Rows are points. Before rounding, the points of a table are all equally far from one centre. They may lie mostly on one side of it. Write the centre, to within rounding.

Points (6 x 2)
[[-0.46 -0.20]
 [-0.37 -0.24]
 [-0.38 -0.23]
 [-0.37 -0.24]
 [-0.61 -0.03]
 [-0.02 -0.14]]
Centre: [-0.28  0.12]

Points (7 x 3)
[[-0.40 -0.35 -0.23]
 [-0.31 -0.21 -0.34]
 [-0.31  0.20 -0.37]
 [-0.24  0.29 -0.28]
 [-0.81  0.11 -0.27]
 [-0.03  0.11 -0.10]
 [-0.23  0.21 -0.33]]
Centre: [-0.47  0.03  0.02]

Points (12 x 6)
[[-0.32  0.35  0.55 -0.27 -0.09 -0.08]
 [-0.05  0.32 -0.12 -0.81 -0.30  0.15]
 [ 0.39 -0.09  0.44 -0.33  0.00 -0.13]
 [ 0.14  0.06  0.56 -0.07  0.22 -0.02]
 [-0.39  0.26  0.11 -0.43 -0.15  0.57]
 [-0.28 -0.12  0.23 -0.37 -0.60 -0.40]
 [ 0.15  0.18  0.49 -0.03 -0.58  0.11]
 [-0.35  0.35  0.53 -0.19  0.01 -0.08]
 [-0.15  0.48  0.33 -0.58 -0.12 -0.01]
 [-0.03 -0.03  0.20  0.08  0.51  0.27]
 [-0.44  0.19  0.33 -0.44  0.22 -0.16]
 [ 0.20  0.54  0.12 -0.15  0.31 -0.19]]
Centre: [-0.07  0.04 -0.11 -0.09 -0.14  0.01]

Points (16 x 9)
[[-0.74 -0.06 -0.36  0.45  0.14  0.39  0.06 -0.35  0.19]
 [-0.27 -0.58  0.39  0.40 -0.07  0.06  0.06 -0.27  0.20]
 [ 0.28  0.06  0.21  0.44  0.00 -0.05 -0.19 -0.64  0.00]
 [-0.50 -0.55  0.26  0.38 -0.01  0.07 -0.23 -0.25 -0.02]
 [-0.06 -0.53  0.07  0.48  0.14  0.13  0.04 -0.42  0.10]
 [-0.30 -0.08 -0.47  0.74  0.09  0.27 -0.16 -0.24  0.06]
 [-0.23 -0.07  0.29  0.67 -0.22  0.49 -0.55 -0.38  0.21]
 [-0.50 -0.26 -0.30  0.53  0.26 -0.06  0.08 -0.19  0.27]
 [-0.36 -0.45  0.21  0.44  0.38  0.08  0.09 -0.25  0.17]
 [-0.11 -0.32  0.24  0.69 -0.21 -0.06  0.18 -0.22  0.41]
 [ 0.04 -0.39  0.19  0.62  0.07  0.01  0.24 -0.06  0.25]
 [-0.25  0.07 -0.05  0.87  0.24  0.07 -0.38 -0.17  0.17]
 [-0.16 -0.31  0.04  0.06 -0.18  0.47  0.56 -0.28  0.25]
 [-0.22 -0.24 -0.02  0.49 -0.02 -0.28  0.09  0.01 -0.30]
 [-0.67  0.34  0.12  0.45  0.16 -0.01  0.01 -0.03 -0.37]
 [-0.10 -0.28  0.15  0.54  0.29 -0.21 -0.34 -0.23  0.22]]
Centre: [-0.22  0.13  0.06  0.18 -0.10  0.19 -0.07 -0.13  0.16]

Points (15 x 12)
[[ 0.69  0.48  0.14  0.17  0.10 -0.07  0.16  0.12  0.60 -0.06  0.08 -0.33]
 [ 0.03  0.23 -0.38 -0.11  0.08 -0.22 -0.26 -0.04  0.35  0.45 -0.49 -0.06]
 [ 0.33  0.15 -0.29 -0.11  0.34 -0.29 -0.28 -0.05  0.40 -0.30 -0.54 -0.42]
 [-0.28  0.38  0.09 -0.02  0.37 -0.30  0.26 -0.03  0.40 -0.02 -0.20 -0.36]
 [ 0.39  0.42  0.03  0.02  0.54 -0.22 -0.39  0.05  0.28 -0.21 -0.25 -0.41]
 [ 0.34  0.12 -0.22  0.16 -0.07  0.00  0.20  0.12  0.80  0.30 -0.41 -0.23]
 [ 0.49  0.55 -0.26 -0.19  0.48  0.01 -0.01  0.22  0.71  0.18 -0.26  0.13]
 [-0.08  0.31 -0.24 -0.12  0.22  0.06 -0.11  0.12  0.54  0.49 -0.50 -0.56]
 [ 0.11  0.13 -0.02 -0.16  0.00  0.09 -0.18  0.50  0.67  0.27 -0.44 -0.32]
 [-0.14  0.70 -0.36  0.18  0.14  0.15 -0.30  0.33  0.33 -0.07 -0.23 -0.52]
 [ 0.33  0.36 -0.17 -0.11 -0.07  0.06 -0.32  0.12  0.86  0.10 -0.12 -0.30]
 [ 0.16  0.16 -0.23  0.00 -0.19 -0.46 -0.12  0.15  0.47  0.26 -0.37 -0.20]
 [ 0.11  0.47 -0.13  0.47 -0.02 -0.32  0.12  0.01  0.42  0.14 -0.15 -0.13]
 [ 0.43  0.27 -0.45 -0.13  0.25 -0.52 -0.06 -0.11  0.51  0.15 -0.26 -0.10]
 [ 0.23  0.77 -0.36 -0.06  0.51  0.25 -0.15 -0.10  0.49 -0.19  0.07 -0.42]]
Centre: [ 0.25  0.32 -0.24 -0.12  0.16  0.09  0.11  0.14  0.19  0.01 -0.17 -0.27]

Points (21 x 14)
[[ 0.11 -0.37  0.23  0.05 -0.22 -0.80  0.60 -0.53 -0.05  0.11  0.49  0.52
  -0.33  0.17]
 [ 0.05  0.12  0.14  0.23  0.04  0.06  0.64 -0.22 -0.41  0.15 -0.32  0.06
  -0.35  0.45]
 [ 0.08  0.33  0.37  0.18 -0.57 -0.26 -0.08 -0.17  0.02  0.48  0.02  0.17
  -0.45 -0.33]
 [ 0.01  0.31  0.26  0.17 -0.45 -0.44  0.16 -0.15  0.22  0.58  0.23 -0.18
  -0.48 -0.47]
 [ 0.43 -0.05  0.18 -0.55 -0.56  0.00  0.26 -0.42 -0.30  0.26 -0.03  0.18
  -0.53  0.12]
 [-0.05  0.18  0.25 -0.24 -0.45 -0.38 -0.34 -0.39  0.00  0.39 -0.16  0.00
  -0.74  0.30]
 [ 0.02 -0.37 -0.01 -0.01 -0.44 -0.54  0.07 -0.40 -0.60 -0.20 -0.26  0.07
  -0.50  0.09]
 [ 0.07  0.22 -0.13  0.08 -0.52 -0.26 -0.08 -0.14 -0.29  0.33  0.25  0.36
  -0.59 -0.19]
 [-0.03  0.21 -0.19  0.33 -0.19 -0.23  0.24  0.02 -0.52 -0.08  0.15 -0.33
  -0.49  0.10]
 [ 0.05  0.08 -0.14  0.18 -0.45  0.06  0.53 -0.22 -0.28  0.05  0.20  0.52
  -0.47 -0.07]
 [-0.19  0.12  0.03 -0.12 -0.42 -0.08 -0.02 -0.52 -0.46  0.53 -0.19  0.23
  -0.27 -0.02]
 [ 0.25  0.05  0.10 -0.32 -0.42 -0.47 -0.34 -0.52 -0.16 -0.10  0.34 -0.02
  -0.67  0.09]
 [ 0.66  0.30 -0.06  0.42 -0.17 -0.59  0.09 -0.40 -0.13  0.19 -0.15 -0.19
  -0.53 -0.02]
 [ 0.12 -0.05  0.30  0.05  0.18 -0.11 -0.44 -0.30 -0.22 -0.09  0.14  0.07
  -0.53 -0.33]
 [ 0.16  0.34  0.39  0.06 -0.40 -0.37  0.21 -0.21 -0.11  0.23  0.08  0.30
  -0.68  0.55]
 [ 0.09  0.10 -0.02 -0.05 -0.02 -0.15 -0.33  0.08 -0.51  0.23  0.16 -0.33
  -0.46  0.18]
 [ 0.39  0.14  0.23 -0.38 -0.11 -0.21  0.14 -0.33 -0.24  0.81  0.10  0.14
  -0.57  0.22]
 [ 0.07  0.37  0.42 -0.01 -0.07 -0.34 -0.11 -0.16 -0.29  0.50 -0.01  0.39
  -0.40  0.08]
 [ 0.04  0.09  0.40 -0.21 -0.25 -0.09 -0.08  0.01 -0.57  0.23 -0.02  0.03
  -0.54 -0.04]
 [ 0.25  0.11  0.01 -0.07 -0.04 -0.13  0.54 -0.30 -0.08  0.69  0.22  0.47
  -0.68 -0.06]
 [ 0.01  0.26  0.04  0.00 -0.62  0.10  0.16 -0.11  0.16  0.48  0.37 -0.11
  -0.58 -0.28]]
Centre: [ 0.12 -0.23  0.05  0.01 -0.12 -0.28  0.20 -0.27  0.15  0.18  0.07 -0.05
 -0.23  0.10]

Points (23 x 20)
[[-0.60  0.42 -0.24  0.08 -0.20  0.33 -0.26 -0.53 -0.61  0.10 -0.01  0.16
  -0.13  0.08 -0.11  0.23 -0.10  0.55 -0.14  0.01]
 [-0.16  0.12  0.45  0.01  0.47 -0.09 -0.14 -0.62 -0.44 -0.10  0.04 -0.10
  -0.45  0.14 -0.13 -0.14 -0.32  0.39 -0.18 -0.25]
 [-0.64  0.22 -0.14 -0.03  0.19  0.17 -0.46 -0.37 -0.44  0.20 -0.22 -0.40
  -0.36  0.21 -0.26 -0.12 -0.17  0.12 -0.32 -0.12]
 [-0.50  0.44 -0.31  0.09 -0.01  0.05 -0.35 -0.73 -0.52 -0.20  0.17 -0.02
  -0.33  0.08  0.01  0.29 -0.08  0.51 -0.24  0.03]
 [-0.87  0.48  0.04 -0.31 -0.13  0.25 -0.21 -0.64 -0.18 -0.46  0.14 -0.28
   0.12  0.19 -0.03  0.31  0.05  0.22 -0.12 -0.01]
 [-0.45  0.41 -0.06  0.27 -0.01  0.35 -0.46 -0.49 -0.44 -0.37 -0.07 -0.45
  -0.17  0.31 -0.31  0.12 -0.29  0.46 -0.14 -0.32]
 [-0.62  0.27 -0.44  0.22  0.06  0.15 -0.13 -0.76 -0.29 -0.19  0.35  0.01
  -0.30 -0.06 -0.27 -0.11 -0.06  0.29 -0.54 -0.45]
 [-0.78  0.20  0.10 -0.08  0.01  0.38 -0.55 -0.20 -0.10 -0.26 -0.13 -0.36
  -0.55  0.29 -0.29  0.16  0.06  0.10 -0.04  0.23]
 [-0.40 -0.19 -0.06 -0.24 -0.12  0.10 -0.57 -1.00 -0.28  0.11  0.15 -0.29
  -0.18  0.09  0.00 -0.04 -0.07  0.41 -0.19 -0.09]
 [-0.46  0.63 -0.13  0.02  0.00  0.42 -0.49 -0.51 -0.13 -0.24  0.05 -0.22
  -0.28  0.38 -0.32  0.13 -0.18  0.62 -0.14 -0.22]
 [-0.59  0.00  0.28  0.10 -0.54  0.13 -0.20 -0.54 -0.37  0.19  0.09 -0.14
   0.06  0.38  0.27 -0.31 -0.12  0.15 -0.09 -0.11]
 [-0.62  0.15 -0.45  0.38  0.48  0.25 -0.13 -0.18 -0.27  0.08 -0.02 -0.28
   0.02  0.34 -0.03  0.22  0.14  0.26 -0.33 -0.17]
 [-0.85  0.11 -0.35  0.15 -0.04  0.22 -0.28 -0.47 -0.32  0.05  0.26 -0.34
  -0.79 -0.06 -0.13  0.04  0.05  0.44 -0.16 -0.08]
 [-0.33  0.51 -0.08 -0.26  0.37  0.51 -0.04 -0.75  0.01  0.15  0.14 -0.25
  -0.41  0.18 -0.42  0.37 -0.29  0.06 -0.15 -0.36]
 [-0.58  0.14 -0.16 -0.04 -0.13  0.58 -0.54 -0.58 -0.51  0.06 -0.02 -0.12
   0.07  0.31 -0.02  0.14 -0.16  0.24 -0.28  0.08]
 [-0.70  0.21 -0.06 -0.08  0.10  0.04 -0.72 -0.18 -0.50  0.18 -0.03 -0.37
  -0.28  0.30 -0.13 -0.01 -0.08  0.16 -0.07 -0.08]
 [-0.82  0.34  0.22 -0.03  0.04  0.25 -0.30 -0.43 -0.36  0.04 -0.30 -0.14
  -0.02  0.16 -0.37  0.23  0.05  0.17  0.10  0.08]
 [-0.50  0.47 -0.43  0.17  0.04  0.11 -0.57 -0.43 -0.38 -0.08  0.02 -0.40
  -0.27 -0.12  0.18 -0.18 -0.38  0.29 -0.15  0.14]
 [-0.56 -0.16 -0.17  0.34  0.22  0.02 -0.37 -0.23 -0.30 -0.28 -0.21 -0.33
  -0.44  0.28  0.11 -0.23 -0.17  0.24 -0.32  0.06]
 [-0.70  0.07 -0.25  0.15 -0.09  0.23 -0.22 -0.77 -0.56 -0.21 -0.05 -0.33
  -0.06  0.07  0.15  0.15  0.17  0.44  0.02  0.02]
 [-0.62  0.38  0.03  0.22 -0.34 -0.02 -0.37 -0.65 -0.26 -0.16  0.05 -0.63
  -0.07 -0.04  0.17  0.13  0.09  0.11 -0.49 -0.15]
 [-0.60 -0.01 -0.16  0.01  0.02  0.17 -0.21 -0.38 -0.40 -0.03  0.41 -0.22
  -0.36  0.10 -0.03 -0.19  0.29  0.24 -0.78 -0.22]
 [-0.33  0.18 -0.12 -0.31  0.04  0.53 -0.66 -0.36 -0.21  0.00 -0.18 -0.28
  -0.14  0.48  0.32 -0.22 -0.16  0.20 -0.23 -0.27]]
Centre: [-0.24  0.05  0.00  0.02 -0.04  0.25 -0.13 -0.19  0.04 -0.11  0.23 -0.10
 -0.16 -0.14  0.04  0.12 -0.09  0.09  0.02 -0.26]

Points (28 x 24)
[[ 0.30  0.38 -0.33  0.23  0.14  0.11 -0.04 -0.35  0.28  0.43  0.38  0.24
   0.18 -0.64  0.56 -0.16 -0.23 -0.10 -0.33 -0.04 -0.17 -0.03 -0.41  0.06]
 [ 0.85  0.46 -0.31  0.22  0.14  0.10  0.07 -0.31 -0.18  0.18  0.54 -0.06
  -0.09 -0.57  0.43 -0.05 -0.37 -0.31  0.06  0.06 -0.04  0.09 -0.37  0.16]
 [ 0.36  0.39 -0.43  0.18  0.20 -0.05 -0.03 -0.62 -0.27  0.15  0.36 -0.09
  -0.14 -0.51  0.40 -0.46 -0.24  0.14  0.01  0.16 -0.46  0.41 -0.24 -0.03]
 [ 0.34  0.42 -0.59  0.15  0.41 -0.29 -0.16 -0.52  0.00  0.00  0.26  0.11
   0.07 -0.50  0.33 -0.05 -0.43  0.00 -0.26  0.07 -0.30  0.27 -0.47  0.03]
 [ 0.26 -0.01 -0.66  0.00  0.01  0.18  0.01 -0.64 -0.11  0.11  0.47 -0.19
   0.13 -0.58  0.35 -0.30 -0.06  0.20 -0.21 -0.04  0.10  0.19 -0.38 -0.22]
 [ 0.32  0.60 -0.25  0.27  0.23 -0.05 -0.04 -0.23 -0.28  0.33  0.26 -0.25
   0.27 -0.59  0.37 -0.02 -0.15 -0.13 -0.12  0.31 -0.01 -0.12 -0.31  0.16]
 [ 0.40  0.10 -0.91  0.56 -0.02  0.03 -0.21 -0.79  0.24  0.07  0.45 -0.11
  -0.08 -0.18  0.22  0.01 -0.03  0.09  0.05 -0.06 -0.01  0.05 -0.61 -0.11]
 [ 0.38  0.21 -0.45  0.31  0.27 -0.16 -0.01 -0.67 -0.33  0.24  0.62 -0.35
   0.04 -0.38 -0.13  0.27 -0.35 -0.02  0.00 -0.21 -0.37  0.05 -0.39  0.27]
 [ 0.52  0.26 -0.60  0.27  0.18 -0.15 -0.06 -0.60 -0.13  0.12  0.35 -0.10
  -0.10 -0.49  0.21 -0.19 -0.33  0.66  0.03 -0.06 -0.08  0.18 -0.18 -0.08]
 [ 0.23  0.32 -0.69  0.30  0.07 -0.06 -0.01 -0.48 -0.04  0.36  0.15 -0.34
   0.09 -0.62  0.55  0.04 -0.51  0.12 -0.04 -0.25 -0.07  0.13 -0.42  0.15]
 [ 0.23  0.63 -0.48  0.25  0.20 -0.02 -0.01 -0.72 -0.03 -0.02 -0.09 -0.13
  -0.03 -0.41  0.30 -0.03 -0.15  0.08 -0.39  0.36 -0.25  0.01 -0.48  0.03]
 [ 0.55  0.18 -0.48  0.15  0.05 -0.35  0.08 -0.50 -0.44  0.59  0.55 -0.02
  -0.10 -0.64  0.09 -0.05 -0.39  0.03  0.09  0.21 -0.01 -0.02 -0.49  0.12]
 [ 0.70  0.40 -0.46  0.29  0.30  0.07 -0.29 -0.44 -0.32  0.16  0.42 -0.12
   0.21 -0.60  0.14  0.09 -0.11  0.34  0.05  0.07 -0.01 -0.02 -0.44  0.09]
 [ 0.68  0.26 -0.45  0.47  0.28 -0.19 -0.15 -0.67 -0.21 -0.17  0.38 -0.20
  -0.05 -0.43  0.19 -0.08 -0.31 -0.10 -0.06  0.05 -0.05  0.12 -0.39  0.03]
 [ 0.43  0.57 -0.03  0.28  0.17 -0.16 -0.07 -0.56  0.11  0.26  0.52 -0.17
  -0.07 -0.78  0.15 -0.09 -0.13  0.24 -0.20  0.11 -0.32  0.10 -0.20 -0.08]
 [ 0.55  0.21 -0.32  0.07  0.44 -0.41 -0.14 -0.59 -0.01  0.03  0.38 -0.03
   0.06 -0.53  0.19 -0.08 -0.41 -0.22 -0.14  0.08 -0.04  0.12 -0.50 -0.05]
 [ 0.47  0.12 -0.48  0.03  0.39 -0.03 -0.06 -0.79  0.32  0.50  0.29 -0.03
   0.06 -0.30  0.18 -0.06 -0.15  0.52 -0.04 -0.08 -0.41  0.08 -0.16 -0.11]
 [ 0.42  0.23 -0.78  0.14  0.30 -0.13  0.02 -0.80 -0.07  0.19  0.21 -0.05
   0.12 -0.38  0.30 -0.17 -0.14 -0.14 -0.19  0.20 -0.01  0.01 -0.22 -0.09]
 [ 0.22  0.23 -0.45  0.38  0.16 -0.18 -0.15 -0.81 -0.07  0.03  0.31 -0.26
   0.22 -0.42  0.11 -0.20 -0.34  0.18  0.09  0.33 -0.08  0.31 -0.45  0.16]
 [ 0.67  0.29 -0.54  0.27  0.32 -0.14 -0.14 -0.41  0.25 -0.01  0.26  0.02
  -0.01 -0.38  0.35 -0.26 -0.47 -0.16  0.08  0.26 -0.18  0.15 -0.15  0.29]
 [ 0.31  0.37 -0.51  0.15  0.35 -0.13 -0.01 -0.46 -0.28  0.23  0.73 -0.06
  -0.17 -0.55  0.14 -0.14 -0.34 -0.12 -0.16  0.21 -0.23  0.26 -0.25  0.07]
 [ 0.39  0.30 -0.66 -0.04  0.06  0.10 -0.27 -0.53  0.27 -0.12  0.36 -0.06
   0.10 -0.41  0.06 -0.38 -0.30  0.17 -0.13 -0.02 -0.06 -0.45 -0.44  0.11]
 [ 0.26  0.26 -0.38  0.19  0.10 -0.06 -0.14 -0.56  0.01  0.05  0.38 -0.25
   0.16 -0.92  0.23  0.01  0.06 -0.19 -0.19  0.11  0.02 -0.04 -0.49  0.08]
 [ 0.48  0.40 -0.73  0.05  0.16  0.01 -0.23 -0.69  0.01  0.18  0.23 -0.02
   0.11 -0.88 -0.09  0.06 -0.01  0.16  0.17  0.07 -0.17 -0.09 -0.51  0.09]
 [ 0.29  0.42 -0.34  0.56  0.25  0.25 -0.20 -0.38  0.12  0.00  0.13 -0.22
   0.13 -0.59  0.27 -0.10 -0.15  0.02 -0.18  0.29 -0.30  0.26 -0.10 -0.15]
 [ 0.34  0.15 -0.62  0.23  0.23 -0.16 -0.17 -0.42  0.20  0.16  0.55 -0.21
  -0.14 -0.75  0.35  0.07 -0.38  0.21 -0.22 -0.03 -0.51  0.01 -0.49 -0.11]
 [ 0.56  0.64 -0.50  0.43 -0.14 -0.06  0.03 -0.41  0.02  0.11  0.23 -0.20
   0.01 -0.68  0.33 -0.11  0.16  0.18 -0.04  0.34 -0.03 -0.20 -0.35  0.10]
 [ 0.69  0.57 -0.47  0.32  0.15  0.18 -0.17 -0.40 -0.10  0.34  0.23  0.01
  -0.23 -0.73  0.26 -0.23 -0.05  0.16 -0.38 -0.08 -0.14  0.15 -0.44  0.27]]
Centre: [ 0.37  0.15 -0.32  0.06 -0.17  0.02 -0.05 -0.20  0.06  0.27  0.12 -0.10
 -0.14 -0.17 -0.02  0.03 -0.11  0.03  0.01  0.01 -0.23  0.11 -0.44  0.01]

Points (28 x 24)
[[-0.44 -0.06 -0.13 -0.57 -0.16  0.50 -0.32  0.09 -0.24 -0.13  0.23  0.59
  -0.11  0.14 -0.13 -0.15  0.40 -0.43  0.25 -0.03  0.37  0.15 -0.16  0.37]
 [-0.57  0.09  0.21 -0.36 -0.03  0.52 -0.35  0.03 -0.38  0.10  0.22  0.59
   0.02  0.48 -0.03  0.05  0.08 -0.72  0.44  0.04  0.21 -0.05 -0.31  0.07]
 [-0.62 -0.53  0.14 -0.59 -0.07  0.17 -0.46  0.47 -0.20  0.13  0.20  0.65
   0.13  0.08  0.02  0.07 -0.22 -0.20  0.30  0.15  0.11  0.08 -0.29  0.32]
 [-0.43  0.03 -0.06 -0.42  0.01  0.24 -0.20  0.09 -0.03  0.05  0.17  0.52
  -0.19  0.38 -0.11 -0.03  0.68 -0.71  0.37 -0.06  0.26  0.01 -0.34 -0.06]
 [-0.22 -0.03  0.21 -0.37 -0.16  0.68 -0.31  0.07 -0.35  0.14  0.19  0.59
  -0.18  0.05  0.19 -0.22 -0.20 -0.46  0.54 -0.14  0.07  0.14 -0.58  0.10]
 [-0.11  0.14 -0.02 -0.50 -0.41  0.61 -0.56  0.34 -0.23 -0.04  0.43  0.45
  -0.30  0.08  0.09  0.01  0.05 -0.39  0.07  0.18  0.25  0.31 -0.31  0.22]
 [-0.58 -0.20 -0.01 -0.26 -0.31  0.61 -0.20  0.09 -0.40  0.02  0.31  0.23
   0.07  0.22  0.25 -0.35  0.41 -0.47  0.29  0.07 -0.02  0.04 -0.32  0.03]
 [-0.28 -0.08  0.11 -0.54 -0.15  0.56 -0.30  0.25 -0.49  0.13  0.22  0.59
   0.07  0.32 -0.08 -0.15  0.35 -0.52  0.20  0.19  0.29 -0.04 -0.40  0.05]
 [-0.52  0.02  0.27 -0.41 -0.07  0.67 -0.35  0.19 -0.44 -0.02  0.22  0.79
  -0.25  0.44  0.09 -0.11  0.07 -0.34  0.05  0.01 -0.07  0.30 -0.33  0.06]
 [-0.24  0.13  0.03 -0.16  0.00  0.66  0.02  0.34 -0.45 -0.11  0.41  0.42
  -0.05  0.22 -0.18 -0.09  0.31 -0.76 -0.07  0.15  0.19  0.12 -0.39  0.07]
 [ 0.17 -0.09  0.10 -0.70 -0.35  0.61 -0.44  0.19 -0.29  0.04  0.14  0.50
  -0.20  0.26 -0.03 -0.03  0.14 -0.46 -0.09  0.03  0.39  0.03 -0.53  0.00]
 [-0.50 -0.24  0.14 -0.57 -0.05  0.40 -0.21  0.26 -0.52  0.22  0.16  0.51
  -0.22  0.11  0.01 -0.06  0.24 -0.51  0.15  0.08  0.26  0.18 -0.40  0.45]
 [-0.31 -0.05  0.05 -0.57 -0.05  0.29 -0.43  0.15 -0.43  0.14  0.41  0.55
  -0.17  0.12 -0.07  0.03  0.24 -0.65  0.03 -0.04  0.41 -0.07 -0.22  0.42]
 [-0.47  0.15  0.13 -0.41 -0.21  0.50 -0.43  0.27 -0.33 -0.23  0.30  0.55
  -0.36  0.29 -0.07 -0.13 -0.05 -0.76  0.29 -0.13  0.22 -0.01 -0.14 -0.05]
 [-0.25  0.29  0.12 -0.49 -0.13  0.34 -0.34  0.05 -0.26 -0.18  0.49  0.47
  -0.30  0.34 -0.01  0.14  0.17 -0.45  0.34 -0.08  0.44  0.14 -0.49  0.05]
 [-0.31  0.04  0.10 -0.38 -0.36  0.54 -0.10  0.35 -0.35 -0.19  0.21  0.58
   0.02 -0.02 -0.02  0.04 -0.02 -0.61  0.52 -0.03  0.31 -0.12 -0.44  0.15]
 [-0.33 -0.16 -0.11 -0.61 -0.06  0.65 -0.43  0.08 -0.23 -0.19  0.30  0.52
  -0.14  0.29 -0.27  0.02  0.38 -0.70  0.09 -0.24  0.02  0.13 -0.33 -0.29]
 [ 0.01 -0.04 -0.02 -0.60  0.00  0.70 -0.20  0.06 -0.47  0.04  0.16  0.49
  -0.18  0.42  0.10  0.03  0.30 -0.37  0.24  0.16  0.16  0.04 -0.30  0.10]
 [-0.29  0.11  0.24 -0.46 -0.35  0.43 -0.32  0.19 -0.32  0.14  0.15  0.67
  -0.19  0.11 -0.10  0.01  0.36 -0.61  0.29 -0.17  0.31  0.34 -0.47 -0.12]
 [-0.20 -0.20 -0.15 -0.59 -0.01  0.72 -0.14  0.33 -0.36  0.01  0.26  0.54
  -0.31  0.33  0.11 -0.04  0.01 -0.42  0.31 -0.10  0.13  0.27 -0.66 -0.13]
 [-0.47 -0.06  0.16 -0.61 -0.17  0.55 -0.15  0.01 -0.28  0.11  0.12  0.83
  -0.10  0.28  0.10 -0.14  0.25 -0.26  0.30 -0.01  0.04 -0.09 -0.39  0.18]
 [-0.26 -0.08  0.29 -0.85 -0.04  0.35 -0.29 -0.04 -0.18  0.23  0.21  0.34
  -0.16  0.17  0.02 -0.12  0.19 -0.37  0.30  0.17  0.20  0.19 -0.08  0.10]
 [-0.45  0.08 -0.04 -0.29 -0.11  0.64 -0.15  0.14 -0.17  0.32  0.05  0.57
  -0.15  0.00  0.14 -0.11  0.53 -0.54  0.40  0.11  0.08  0.12 -0.13 -0.08]
 [-0.34 -0.09  0.00 -0.59 -0.09  0.86 -0.11  0.04 -0.24  0.21  0.19  0.45
  -0.08  0.18  0.08  0.22 -0.10 -0.88  0.17 -0.03  0.04  0.07 -0.39  0.00]
 [-0.15 -0.30  0.13 -0.10 -0.07  0.67 -0.30  0.36 -0.79  0.03  0.26  0.44
  -0.21  0.20  0.26 -0.13  0.06 -0.54 -0.09 -0.06  0.23  0.17 -0.36 -0.01]
 [-0.10 -0.03  0.26 -0.48  0.01  0.50 -0.33  0.00 -0.20 -0.04  0.14  0.56
  -0.14  0.24  0.15 -0.15  0.19 -0.63  0.32  0.20  0.42 -0.16 -0.50 -0.10]
 [-0.28 -0.02  0.11 -0.60 -0.24  0.42 -0.54  0.06 -0.36  0.04 -0.24  0.49
  -0.12  0.19 -0.04 -0.05  0.42 -0.73  0.14  0.12  0.07 -0.08 -0.43  0.11]
 [-0.21  0.07  0.16 -0.38  0.02  0.61 -0.51  0.36 -0.30  0.03  0.29  0.18
  -0.07  0.31  0.10  0.03  0.09 -0.76  0.37  0.18  0.27  0.13 -0.10 -0.13]]
Centre: [-0.27 -0.17 -0.04 -0.04 -0.09  0.22 -0.25  0.13 -0.03  0.07  0.03  0.27
 -0.10  0.14 -0.10  0.12 -0.06 -0.25 -0.03 -0.10  0.04  0.03 -0.32 -0.03]
